Rows are points. Before rounding, the points of a table are all equally far from one centre. They may lie mostly on one side of it. Where is the centre, to within rounding?
(in the rows, 128 means zero)

Points, 8 rows:
[[147 111 188]
 [195 159 139]
 [137 210 147]
 [145 204 168]
 [146 197 107]
 [179 183 117]
 [173 167 187]
 [154 195 108]]
Centre: [135 150 143]

Points (13 x 6):
[[144 123 196 109  48 172]
 [156  65 156 122  49 155]
 [220 113 106 148 104 189]
 [187  74 173  95  74 198]
 [127 102 129  52 119 161]
 [174 132 191 138  89 127]
 [130  92 136 162  50 177]
 [166 108 192  96  84 126]
 [175  74 139 126 123 123]
 [146 109 180 150  53 198]
 [173  50 111 114  89 174]
 [163  68 138 102  83 225]
 [118  73 153 136  75 148]]
Centre: [160 124 133 113  93 171]

Points, 15 rows:
[[185 134  87 188  87 183 138  14 138]
 [ 83  96 131 152 120  41 184 116 175]
 [127 185 152  91 112 115 112 126 113]
 [118 126 167 183  58 112  90  15 104]
 [106 178 141  96  90  80 172 102 131]
 [156 249 142 143 122  62 154 118 150]
 [181 105 121  92 116 114  94 133 179]
 [129  95  78 198  75  72 166  93 120]
 [185 121 115 175  33 142 150  75 130]
 [159  89 105  98 110 116 185 120 151]
 [162 150 103 144  85 126 209 138 172]
 [178 100 125 165 159  72 169 183 160]
 [181 148  75 140 169  64 131 144 116]
 [ 75 110  81 170 107 123 125 102 115]
 [144 195  65 130 149  90 128 135 149]]
Centre: [157 142 154 181 148 105 139  68 160]

Points:
[[186 174 120  75 162  67 143  35 139 172 140 143]
 [130 194 110  97 206 112 150 125  93 133 116 227]
 [ 74 161 136  66 183 103 125  92  74  93 111 206]
 [ 90 157 137  99 185  72 160 107 105  91 187 200]
 [151 156 130  84 140  61  86 110 153 149 133 249]
 [ 76 180 142  94 153  35 194 122 126 179 112 131]
 [ 58 139 189  76 155  96 120  63 155 124 108 183]
 [ 31 148 119  72 173  83 141 107 112 135 104 184]
 [136 200 138  50 192 105 131 101 151 120 152 181]
 [103 124 112  72 216  73 125 121 116 143 136 140]
 [ 78 190 166  62 151 128 166  89 150 132  68 148]
 [119 152 140 107 211  42 162 106 176 122 123 209]
 [137 116 134  84 194  76 110 118  84 150 172 157]
 [116 176 100  52 174  32 143 144 125 118 143 175]
 [138 187 166  80 172  39 124  44  64 109 113 187]
 [108 157 188 102 178  34 119  87 102  84 112 111]
 [ 93 134 157 120 208 130 174  83 148 126 135 198]
 [ 96 149 164 106 219  84 180  86 163 125 131 175]
 [145 123 161  70 180  39 115 127  94 171  89 181]]
Centre: [127 158 129 123 130  83 139  95 120 128 110 165]

Points, 25 rows:
[[152  92  71 190 143 106 143  83  91  67 126 115 130 117 103 158 197 134]
 [136  34  81 119 119 190 143  94  55  85 103 109  79 114 129 164 160 110]
 [171  82 106 151 188 130 114  91  73  97 147 144 108 130 126 201 173 164]
 [163  29 138  92 203 126 167  20  72  99 152 110 119 120 127 171 146 166]
 [177  87  56 131 137 103 146  88  62 105 102 108 154 105  99 198 164 112]
 [157  38  69 124 158 131 127  36 110  73  89  98 115 149  88 158 182 161]
 [177  64  55  99 196 146 157  89  91  61  90 123 148 138 115 161 190 177]
 [157  15 106 136 173 145 166  90  98 101 135  78 156 141 143 141 159  92]
 [ 95  27  98 109 162 105 155  65  38  77 139 121 142 115 118 181 196 133]
 [172  61  86 153 139 122 119  72  58 101  64  93 144 138  70 166 168 155]
 [176  78 102 155 173 146 111  37  66  92  76  70 131 112 126 154 196 135]
 [172  23  91 175 181 123 161  62  98  85 133 124 124  89 112 158 108 113]
 [169  58 122 125 200  99 156  15  32 106 110  72 126  97 118 163 145 154]
 [170  62  96 155 196 122 101  72  81  92 103 138 109 101 101 194 174 118]
 [109  45  63 130 149 160 131  43 102  80 133  84 126  89  87 175 189 123]
 [183  63  99 142 156 156 109  85  90 100 144  84  86  94 144 201 132 161]
 [173  58  81 148 181 148 150  88  95  78  79  98  94  89 129 161 213 119]
 [191  32 104 142 184 105 127  34  93 112 106 104 125 126  72 169 136 141]
 [144  32  85 157 170 155 110 110 106  92  96 119 115 107  72 188 154 135]
 [142  60  83 155 206 113 140  66  61  98 133  82 152  80 123 200 151 169]
 [127  67  88 106 232 118 149  45  67  59 108 110 114 131 127 154 201 150]
 [176  51 132  96 206 140 192  30  52  57 124  96 107 108 121 126 144 164]
 [152  11  94 171 170 168 128  86  52  95  80 116 138 118 123 157 177 168]
 [157  36  72 112 159 116 159  59  82 111 132  49 118 137 104 176 114 178]
 [126  44  37  97 214 136 117  28  63 134 122  56 113  78 127 165 143 173]]
Centre: [128  82 105  93 152 117 124  92  92 131 116 126 127  78 126  85 144 161]
